Each row is a point. Before rounding, the points of a table are all equally far from one centre. They may lie mostly on one side of it. Write the centre, to within rounding.
In the rows, 128 means zero.

Points (6 x 2):
[[187 121]
 [171  89]
 [185 108]
 [124 154]
 [175 149]
 [167  86]]
Centre: [147 121]

Points (18 x 11):
[[141 139 162 154 141 210 156  95 190 142 109]
 [186 115 134 114 130 202 149 129 140 155  67]
 [147 156  87 126 121 206 173  88 194 102 104]
 [162 122 119 124 104 189 141 135 169  71 139]
 [122 148 135 123  55 186 142 173 183 151  99]
 [169 115 127  86  74 191 159 149 183 171 109]
 [147 144  96 137 149 185 201 112 157 170  94]
 [136 102 140 135  87 203 130 140 128 113 101]
 [155 145 138 151 117 221 172 132 175 126  98]
 [187 134 108 157 110 214 133 115 186 131  78]
 [185 105 121 171 118 181 153 135 193 164  91]
 [133 177 162 135 126 181 151 129 184  96 139]
 [157 124 165  89 135 187 152 111 154 175 143]
 [185 161 155 107 119 196 142 120 143 119 118]
 [100 168 127 109 151 190 192 130 160 158 126]
 [179 147 121 147 137 193 181 138 165 163 130]
 [180 134 141 113  92 212 129 109 169 143  66]
 [129 145 141 129 147 217 158  87 144 136 126]]
Centre: [131 134 110 115 128 157 125 127 177 142 104]
